Every row gives one point. Each copy is the shape, with its points in the same order, turned, moved and blurred by noise. Say if it was mirrored as well.
In the rows, 128 means zero.

Shape (5 x 2):
[[141  90]
 [ 76 121]
 [ 90 118]
 [ 96 165]
 [140 107]]
Copy 1 (5 x 2):
[[121  89]
 [ 94 151]
 [104 143]
 [129 175]
 [135 102]]
Copy 1 is: only turned
Copy 2, 5 rows:
[[181 115]
 [138 170]
 [139 162]
 [102 143]
 [162 117]]
Copy 2 is: mirrored
Copy 3 (5 x 2):
[[135  82]
 [177 139]
 [164 132]
 [138 173]
 [129 102]]
Copy 3 is: mirrored
Copy 4, 5 rows:
[[103  83]
 [ 74 146]
 [ 81 134]
 [114 171]
 [115  95]]
Copy 4 is: only turned

Shape (10 x 4):
[[109 140 196 128]
 [ 88 106 153 128]
 [126 130 146 180]
 [130 114 115 112]
 [ 73 147  86 118]
 [ 48  83 164 128]
 [156  93 114 111]
 [118  90 127 131]
 [162  99 104 113]
 [120 142  98 128]]
Copy 1:
[[175 100 172 127]
 [165  88 127 151]
 [126 124 163 172]
 [122 116 107 122]
 [167 154  76 148]
 [194  65 113 174]
 [ 93 100 103 116]
 [124  93 111 150]
 [ 88 107  99 114]
 [126 148 106 137]]
Copy 1 is: mirrored
Copy 2 (10 x 4):
[[ 71 178 113 121]
 [ 77 119 127 129]
 [112 165 142 169]
 [133 117 121 118]
 [115  94 180  99]
 [ 34 106 130 131]
 [150 109 100 139]
 [106 106 111 149]
 [159 108  96 136]
 [143 122 153 117]]
Copy 2 is: mirrored
Copy 3:
[[133  84 126  80]
 [105  90 141 136]
 [138  91  74 134]
 [128 140 125 152]
 [ 62 142 105 150]
 [ 83  59 160 149]
 [155 147 134 166]
 [132 111 129 170]
 [159 158 122 163]
 [107 149  96 147]]
Copy 3 is: mirrored
Copy 4, 10 rows:
[[ 68 158 144 144]
 [ 79 105 131 126]
 [ 98 120 100 185]
 [136 112 118 122]
 [104 103  64  92]
 [ 45  77 140 115]
 [159 106 138 136]
 [118  89 130 139]
 [171 108 127 135]
 [132 122  83 124]]
Copy 4 is: only turned

Shape, 13 rows:
[[125  89 174 103 130  72 158 165]
 [150 114 178 142 102 147 165 147]
 [150 165  74 143 137  91 133 125]
 [143 161 156 185  97 101 105  88]
 [133 139 103  99 125 126 117 136]
 [ 85 111  86 116 174 165 143 125]
 [109 153 104 132 146 125  90 156]
 [143  79  89 129 167 142 133 160]
 [ 79 140 138 131 115 118 166 169]
 [135  75 118 145 177 149 156  91]
 [102  87 175 115  82 128 112  98]
 [106 101 109 114  83 129 161 164]
 [161 122 136 110 104  82 150 163]]
Copy 1, 13 rows:
[[114  77 184 102 104  90 163 130]
 [142 102 170 114 106 172 155 136]
 [123 132  87 168 175 103 152 146]
 [132 170 139 197  96 153 126 126]
 [121 112 100 123 146 118 118 132]
 [ 70 107  99 100 184 149 146  79]
 [ 86 122 120 135 162 110  94 131]
 [112  56 128 133 181 125 143 107]
 [ 66 120 139 113 129 141 170 166]
 [122  88 132 152 165 169 176  51]
 [113 109 135 125  49 143 115  86]
 [ 94  61 106 118 107 141 158 161]
 [143  82 142 129 112 100 157 155]]
Copy 1 is: only turned
Copy 2, 13 rows:
[[170  89  92 101 120  98 174 180]
 [153 135 154 142 114 112 173 141]
 [129 155  76 117 146 125  74 127]
 [195 132 146 113 134 150  95  87]
 [101 114 113 108 129 132 101 147]
 [ 61 101  86 134 173 141 149 116]
 [116 114 107 120 165 173  98 156]
 [ 95  97  91 172 166 102 127 159]
 [132 134  87 116 119 167 175 151]
 [109  92 107 155 178  84 151  90]
 [149  58 149 111  93 136 152 106]
 [109 114  91 145  82 140 154 151]
 [156 128 102 112 100  99 124 178]]
Copy 2 is: mirrored
Copy 3, 13 rows:
[[169 125 185  79 145  71 147 151]
 [171 146 183 131 122 129 161 115]
 [122 130  66 122 146  99 127 121]
 [132 174 135 170 110  93  89  99]
 [114  92 117 121 130 122 133 141]
 [ 98  93 135  85 182 169 127 108]
 [110 118 115 126 149 140  99 167]
 [170  76 124  93 168 153 126 123]
 [116 163 153  78 137 134 155 150]
 [153  98 154 104 188 136 122  58]
 [124 119 210 112  90 108 106 103]
 [141 123 145  62  99 141 156 129]
 [168 124 133 108 116  81 159 150]]
Copy 3 is: mirrored
Copy 4 (13 x 8):
[[117  95 179 117 106  99 176 170]
 [173 133 169 150 103 130 128 117]
 [162 139  66 114 131  67 125 147]
 [145 143 130 126 142  71 105  74]
 [139 123  94 110 130 125 124 152]
 [138 155  84 150 166 158 183 165]
 [120 131  92 143 157 104 111 168]
 [142  99  91 178 122 135 174 166]
 [117 178 142 137 107 107 155 167]
 [174 114 104 148 154 129 208 114]
 [ 95 118 165 112 136 152 137  91]
 [110 146 119 126  74 148 148 152]
 [141 103 135 111  80  95 132 156]]
Copy 4 is: only turned

Shape, 16 rows:
[[155 132 220 187 101 165 111 173 113 189 131]
 [156 137 116 160  87 137 114 104 106 126 133]
 [107 171 139  98 135  76 130 131 165 159 111]
 [160 149  73 164 115 143 126  89 134 110 105]
 [117 154 192 106 145 113 135 144 179 127  94]
 [137  93 114 143 106 120 137 129 111 157 130]
 [139 133 145 104 158 144 117 165 181 133 158]
 [119 165 155 140 163  97 145 156 140 156 140]
 [103 157 134  98 145 118 110 209 167 130 103]
 [ 85 160 159 112 107 105 132 168 155 123 155]
 [118 185 136 100 132 118 154 175 142 132 141]
 [109 126  78 131 153 148 145 121  92 116 119]
 [102 163 163 152 164  59 111 169 179 161 120]
 [155 126 102 163 103 110 176 129 133 114 114]
 [191 139  78 140 120  97 136 100  98 141 100]
 [152 120  88 119 135 119 124 121  92  59 131]]
Copy 1, 16 rows:
[[204 137 160 152  70 133 130 141  84 189 199]
 [135 112  90 147  96 173 107 103 127 120 172]
 [155 128 146 127 117  99 127  85 127 132  66]
 [144 106  79 137 144 147 105  59 149 109 174]
 [162 162 189 105 103  89 124  98 163 130 130]
 [127  91  85 120 101 112 127 126 101 125 159]
 [163 148 151 105 156 112 148 155 145 119 133]
 [144 168 151 146 117  91 161 101 105 137 117]
 [161 166 143 128 138  64  93 144 138 130  98]
 [126 153 144 128 102 117 136 139 151 158  91]
 [152 187 108 123 120 101 143 120 141 130  96]
 [ 95 143  71  94 139 108 117  87 117 107 164]
 [147 146 190 176 123  69 139  97 116 142  91]
 [132 117  86 139  85 106 144  85 152  93 165]
 [168 111  63 137 103 141 108  58  96  75 153]
 [ 99 148  91 112 126 139  89 105 132  58 169]]
Copy 1 is: mirrored
Copy 2:
[[155 220 158 173 141 112 120 165 152 216  75]
 [159 140 156 152 100 141 128 125 120 143 140]
 [ 97 116 168  89 166  93  67 128 116 155 123]
 [160 110 160 147 137 164 136 124  96 102 141]
 [ 94 169 173 103 181  70  94 143 138 125 100]
 [148 108 129 134 116 118 142 127 141 168 108]
 [130 146 139 111 183 117  85 154 196 128 123]
 [115 144 136 116 189  93  96 148 130 181 142]
 [ 86 135 125 101 171 110  65 196 142 130  97]
 [ 84 147 161  95 136  97  90 177 159 164 148]
 [113 153 132  74 162 112  86 173 132 153 146]
 [110 113  94 122 142 155 151 123 118 127 141]
 [ 88 119 166 141 203  71  61 165 128 181 124]
 [164 107 151 121 137 108 160 158 104 133 140]
 [187  98 125 134 125 123 114 105  76 130 129]
 [137 117  95 139 108 116 130 129 126  81 169]]
Copy 2 is: mirrored

Shape:
[[165 132 156 100 109 155  87 109 106 134 151 139]
 [114  63 154 104 152  81 118 132 150 188  53 144]
 [116 141  63 145  93 161 155  81 131 133 113  97]
 [ 88 108 114 124 146 124 128 121 188 173 128 110]
 [ 93 117 137 154 151 146 145 138 143 161  82 110]
 [113  96 114 177 138  81 148 135  79 121 115 111]
 [ 87 104 106 128 150 127 131 162 173 138  73 100]
 [ 99 153  98 143  99 143 184 104 178 105 122 118]
 [142 125 168  63 126 131 120 135  95 181 125 158]
 [122 163 117 120 107 154 102  97  87 147 141 170]
 [ 91  91 102 173 128 163 168 114 111 106 123 132]
 [137 146 128 109  65 147  87 120 123 150 126 171]
 [125  65 123  82 151 101 115 153 105 153 100 143]
 [148  81 143  99 102 119 121 163 115 192 121 134]
 [ 77 164  94 122  89 154 144 114 153 133 121 104]
 [ 91 101 129 149  92 147 149  93  82  92 132  88]
 [123 111 115 129 158 122 144 139 162 152  71 113]]
Copy 1 (17 x 12):
[[141 167 100  94 127 148 144 100 151 170 144 119]
 [130  57 133 114 134 137  53 112  80 188 126 159]
 [101  75 126 117  97 123 185  87 130  97 120  72]
 [126  63 170 123  98 148 107 137 124 129 165 119]
 [110  72 146 142 127 160 135 127  71 142 147 122]
 [153  82 108 190 125  94 139 118  76 150  97 101]
 [ 96  63 143 144 102 159  96 154  86 118 114 130]
 [103  93 187 130 140 115 167 123 135  77 121  95]
 [151 111 103  66 136 135 140 142 122 203 144 155]
 [157 149 111  70 102 114 182  98 108 132 142 122]
 [110  88 127 182 121 112 180  98 109 107 144 136]
 [125 155 140  68  90 121 161  95 124 157 118 139]
 [141  77  85 119 117 122  96 136 111 180 125 170]
 [130  88 128 108 102 140 130 133 136 220 112 152]
 [ 90  97 158 104  94 123 170 136 116 103 142  82]
 [ 87 118 110 171 128  79 180  95 115 141 158  85]
 [119  65 140 131 131 165 107 123  98 133 117 124]]
Copy 1 is: mirrored
Copy 2:
[[136 106 137 153 147 108  64 111 133 172 138 149]
 [150 132 193 181 155  68 164 175 183 103  90 118]
 [ 98 135  86 118 142 169 112 146 133 161 151  60]
 [138 144 123 125 156 105 176 188 134 161 133 131]
 [ 97 153 145 134 140 135 152 181 137 125 102 123]
 [125 124 164 153 125 144 138 137  65  94  84  95]
 [108 130 126 128 128 130 156 201 154  94 114 129]
 [109 121  94 117  96 177 168 144 143 160 156 111]
 [180 142 182 133 147 100  80 120 175 173  86 141]
 [132 136 108 118 142 105  81  88 123 170 113 117]
 [ 85 100 123 120 150 170 158 126  95 137  99 117]
 [132 101  91 151 119  79  86 108 156 176 118 126]
 [181 106 163 138 169  98 130 145 146 102  80 127]
 [174 102 161 171 135 106  97 172 146 162  80 139]
 [109 124  90  94 102 144 130 150 141 170 139  94]
 [ 91  86 168 108 127 159 104 135  88 151 130  84]
 [122 149 146 156 150 134 154 185 163 103 118 127]]
Copy 2 is: only turned
Copy 3:
[[157  89 144 105 113 153 184 102 100 119 158 156]
 [124 130 129  79 122 114 155  73 129 151  14 120]
 [157 179 133 159 128 165 152 116 162  83 138  86]
 [146 183 152 116  99 131 116 116 146 143  77 118]
 [137 160 136 142 108 134 171 140 124 137  48 117]
 [127  96  95 169 135 121 143 113 124 141  80  66]
 [135 155 158 125 126 145 125 152 148 118  29 111]
 [162 177 123 141 143 120 134 159 186  93 119 123]
 [157 110  96  68  95 149 171 106  82 115  98 152]
 [141 137 106 141 127 160 166 101  92  99 149 158]
 [116 133  98 176 112 139 158 143 187 132 108 103]
 [178 125 128 134 135 162 149  81 111  88 118 180]
 [125  85 103  78 115 156 136  93 119 123  55 109]
 [185  89 120 102  92 146 150  83 112 141  69 133]
 [159 186 137 152 109 144 121 144 144  72 108 133]
 [119 109 116 184  93 102 159 123 157  87 124 100]
 [143 154 150  97 139 144 155 136 134 126  39  97]]
Copy 3 is: only turned

Shape, 17 rows:
[[180 182 111 130  96 111 152 131  88  88 127 163]
 [141 146  85 120 104 157 105 172 117 107  88 153]
 [125  92 112 133 117  85 150 101 128 161 149  93]
 [112  95 180 112 155 140 151 183 119 149 112  92]
 [111  82 114 171 150 122  78  85 176 137 119 142]
 [120 130 185  96 152 183 109 147 149 145 109  62]
 [170 161 138 115 157 140 111 172 128 148 113 111]
 [145 162 102 156 125 137 163 104  69 125 119 154]
 [ 92 103 132 121 130 114  95 111 131 115 146 133]
 [167 167 126 181  94 140 157 141  96  97 165 186]
 [131 122 194  99 129 156 144 136 145 141  92  98]
 [122  87 119 143 153 106 117  76 142 148 126 178]
 [186 145 124 145 105 144 146 165 112  91  83 118]
 [184 129  93 121  94 155 165 131 102 110 157 175]
 [ 92 112  93 135 138 111 192 112 164 158 139  91]
 [104 120 159 126  99 115 160 129 145 198 125 105]
 [115  88 128 138 103 134 157 118 105 179 150  83]]
Copy 1:
[[182 150 114 137 111 198 164 116  90 148 137 173]
 [123 124 136  92 173 173 160 131  94 127 117 147]
 [163 113 120 146 122  77  93 129 111 174 148 112]
 [122  87 174 151 139 166  66 156 132 156 127  77]
 [145 124 149 108 121  55 115 151 154  85 123 127]
 [120  73 133 138 147 172  84 129 156  95 143  43]
 [161 137 149 129 169 186 100 120 128 119 127  89]
 [183 111 149 158  98 147 166 100  82 137 115 143]
 [127 102 138 131 123 102 118 125 155 125 151 144]
 [200 129 167 118  88 184 179 140  97 145 160 161]
 [134  81 117 135 115 181  87 151 140 125 110  72]
 [173 121 145 134 118  66 126 152 157 120  94 153]
 [144 139 128 132 130 197 135 155  60 118 136 115]
 [192 105 122 130 135 168 184 159  94 166 140 157]
 [132 126 134 151 113  78 126 127 122 191 139  69]
 [157  92 128 105 102 122  76 123 130 186 115  75]
 [165  63 134 137 122  97  91 126  98 172 151  89]]
Copy 1 is: mirrored
Copy 2 (17 x 12):
[[ 95 155 101  74 113 102 144 178 152  59 100 116]
 [131 106 153 106 100 124 142 202 166 101 120  80]
 [115 154  95 163 104 118 151 103  98 134 145 112]
 [185 149 147 175 161 120 107 117 149 134 109  98]
 [ 81 117 157 170  97 148 160 150 121 184 136 160]
 [151 149 210 169 154 165  97 106 145 106 129  96]
 [152 164 164 112 112 152 134 129 181 109 107 100]
 [109 128  91  74 130 135 139 163 109 100  90 118]
 [ 86 104 139 159 116 105 122 124 141 140 137 128]
 [ 90 170  92  62 143 101 117 205 151 109 123 137]
 [163 149 176 173 160 141 119 128 135  83 125 127]
 [ 94 103 107 152 120 138 176 136 133 156 125 173]
 [135 175 141 124 113 128 133 204 146  77  88  90]
 [ 92 149  76  98 148 132 155 189 163  87 142  97]
 [130 152 129 143 143 102 185 106  72 151 149  89]
 [177 151 130 146 131 119 133 110  98 120 172 136]
 [142 148  94 159 132 142 112 116  89 134 158  93]]
Copy 2 is: only turned
Copy 3, 17 rows:
[[160 128 111 144 159 129 164 158 159  98  74 152]
 [194 121  74 137  94 115 141 159 136 148 118 153]
 [ 72 133 147 104 133  97 119 125 113 145 148 130]
 [149  89 177 170 116 126 105 162  82 181 169 127]
 [112 141 111 129  58 114  92  53 115 139 137 117]
 [149 139 143 183 102 186 106 150  95 184 200 129]
 [164 141 110 196 145 125 107 151 113 157 146 149]
 [122 103 112 150 130 128 175 134 120 108  89 183]
 [148 143 154 102  93 127 115  96 113 134 143 138]
 [153 129 125 163 120 113 167 158 122  55  68 134]
 [134 112 167 181 105 168 117 154 136 174 170 121]
 [114 118 142 135  91  92 120  55 142 119 134 144]
 [158  95  86 164 137 145 136 177 134 142  98 114]
 [152 110 104 143 135  98 185 154 147  72 132 129]
 [ 73 146 153 127 112  87 170 124  97 186 145 119]
 [ 79 139 177 153  91 103 115 169 128 162 159 147]
 [ 73 115 148 117 110 114 129 161  92 134 172 145]]
Copy 3 is: mirrored
Copy 4 (17 x 12):
[[133 171  92 169 138 114 136  82 144 134 102 190]
 [149 143  82 165  90 114  95 117  79 124 118 143]
 [129 145 168 128 168 124 130 102 135  97 140  85]
 [115 135 171 106 125 145 119 177 110 185  91 100]
 [136 103 117 105  94 130  60 124 167  66 146  72]
 [ 81 152 142 120  80 160  97 182 110 173 135  69]
 [101 179  99 112 120 100  86 152 115 162 112 122]
 [133 164  92 154 152 154 151 106 133  85  91 144]
 [131 110 162 113 106 145 103 128 128 107 159 133]
 [140 111  63 166 162 120 138 101 167 137  95 172]
 [ 89 148 148 127  79 149 113 137 128 167  99  87]
 [147 111 130  79 107 136 109 106 160  72 124 114]
 [149 172  96 184 116 109 105 107 128 157  75 126]
 [172 142  78 147 132 107 172  84 137 135 125 143]
 [ 96 120 183 147 140 106 159 131 116  70 124  70]
 [ 74 108 146 110 145 150 126  88 112 137 109  61]
 [131 128 156 128 159 164 126 119 112 129 135  57]]
Copy 4 is: only turned

Shape (18 x 12):
[[124 124 143 123 110 136 146 128  61 118 103 148]
 [181 146 119 194 137 106 126 145 164 129 157  94]
 [101  87 143 102 102 177 134  82 115 131 107 163]
 [146 119 132 168  87  88 111 161 188 142 113 107]
 [124 126 136  72  94 124 158 142 108 118 120  99]
 [131  82 129  89 133 139 147 142 109 130 133 163]
 [136 100  94 108 107 125 151  97  95 124  61 169]
 [128 143 161  66 151  85 112 119 112 136 124 143]
 [109 128 101  63 118 127 134 143 104 111 139 138]
 [103 116 112 229 134  87 112 128 173 115 133  74]
 [147  85 134  84 131 178 117 120  90 133  79 126]
 [122 169 120 175 129 131 141 135 183 147 108 109]
 [118  86 111  87 112 152 103  93  87 110  69 128]
 [156 144 111 161 111 118 130  90 163 123 137  90]
 [120 126 123  87 165 109 164 152 123 156 115 101]
 [111 109 130 120  86 169 105 107  68 155  83 142]
 [123  77 159 113  99 137 158  80  91 127  83 126]
 [139 155 145 195 136 113 126 153 194  74 110  97]]
Copy 1:
[[137 178 140 155 137 110  97 111 113 128 114 146]
 [107  79 123 121 138  92 169 168 155 138 114  78]
 [160 138 113 151 123 108  66  68 133 153 164 158]
 [ 79  67  86 115 137 126 133 129 145 105 108 103]
 [129 144 141 137 113 181  99 122 109 147 127 128]
 [144 127 140 155 103 127 108 118 139 144 129 187]
 [169 143 138 162 104 109  96  57 125 104  90 140]
 [166 152 139 115 153 176 124 128 172 114 128 160]
 [164 149 139 118  85 159 112 133 116 125 138 160]
 [ 84 105  63  84 135  76 188 113 142 151 113  78]
 [184 136 106 172 130 132  68 109 126 165  98 158]
 [108 116  81 146 115 113 145 129 172 120 143  65]
 [195 144  99 134 121 127  74  74 104 146  98 149]
 [137  90 124 112 128 105 140 112 148 145 134  60]
 [133 152 124 146  97 173 138 131 171 157 104 139]
 [154 167 104 141 133  95  37  97 124 135 111 139]
 [134 146 135 155 152 127  83  49 122 166 117 143]
 [107  93  69 143 156 114 195 138 118 119 143  74]]
Copy 1 is: only turned
Copy 2, 18 rows:
[[147 140 160 189 122 113 123 146  89 135  90 124]
 [173 105  94  92 144  86 103 140 143 159 163 135]
 [146 124 178 158 100 165 156 137 135 121  62 172]
 [118 152 115  65 130  89 122 122 163 153 132 111]
 [123 175 154 150 134 153 136 139 104 106 135 127]
 [149 116 185 139  90 139 132 143  99 100 112 152]
 [173 144 160 152  90 152 142 107  79 120  59 110]
 [141 190 172 148 121  97  91 114  88 117 123 189]
 [113 154 144 150 114 151 145 131  69 102 127 161]
 [114  94  50 100 137  71  92 134 159 134 111 139]
 [159 149 179 158  64 174 106 172 117 133  96 141]
 [135 116  98  83 178 123  97 136 123 160 100 148]
 [143 162 135 174  61 171 128 127 100 125  58 137]
 [168 124  88 121 148 130 113 103 152 145 130 147]
 [119 137 153 121 137 145  73 137  69  89 136 139]
 [124 139 172 185  94 157 123 136 114 175  71 133]
 [155 145 166 177 100 152 112 123 144 104  69 111]
 [158 154  65  82 172  85 125 179 148 139 107 142]]
Copy 2 is: only turned
Copy 3:
[[ 67 135 129 127 104 120  94 161 125 119 112 130]
 [172  99 185 177 107 172 125  99 147 108 161 142]
 [ 61 130 120 102 149 114 155 163 103 152 146 116]
 [139 110 189 151 124 117 137  80 182 141 169 162]
 [116 114 143  97  69  87 136 154 137 133 115 139]
 [124 117 123 108 134 107 103 177 115 161 133 134]
 [ 67 141 142  92 148 143 121 180 169 141 104 126]
 [150 180 133 136 114  76 132 166 131 114 115 132]
 [136 127  89  93  93 104 125 162 144 138 119 132]
 [141  83 177 165 138 146 126  44 170  98 161  83]
 [ 87 164 151  76 109 138 114 160  96 167 129 120]
 [128 115 166 187  98 150 163 110 174 146 159 103]
 [ 73 166 132  55 128 132 127 144 130 136 119 110]
 [138 106 173 140 115 164 173 113 147  98 146 128]
 [159 128 156 133  91  98 122 157 138 160  95  97]
 [ 44 156 120 109 118 137 128 125 109 155 109 139]
 [ 53 124 175  94 135 101 135 161 110 125 116 116]
 [140 111 186 168  91 142 126 100 184 102 214  97]]
Copy 3 is: only turned
Copy 4, 18 rows:
[[121 136 112 127 101 165 153  99 171 124  94 142]
 [176 106 148 119 143 152  97 130 109 184 143  75]
 [133 111  84 136 139 157 147 117 166  54 132 167]
 [187  90 142 113 153 103 117 114 173 141 145  57]
 [122 131 120  95  76 141 144 155 176 102 126  99]
 [156 112  98 152  96 145 150 157 170 110 103 147]
 [140 170  66 124 144 139 165 121 189 116 111 148]
 [143 143  99 130  52  88 150 122 128 109 142 129]
 [108 147 110 133  88 129 139 172 163  94 109 126]
 [179 117 203 139 191 122 151 117 111 147 156  73]
 [137 106  81  84 122 128 169 150 168 103  85 171]
 [132  88 150 127 165 109 119 119 156 156 181 107]
 [122 154  92  95 138 121 178 129 157  80  91 155]
 [156 123 125 103 165 157 134 131 110 139 166  84]
 [124 110 122 117  82 107 186 171 156 149 145 111]
 [ 95 115  84 112 143 133 175  94 164  95  76 144]
 [158 132  89 101 128 164 199 101 179  86 139 148]
 [175 126 208  95 151 123  92 115 142 165 161 112]]
Copy 4 is: only turned
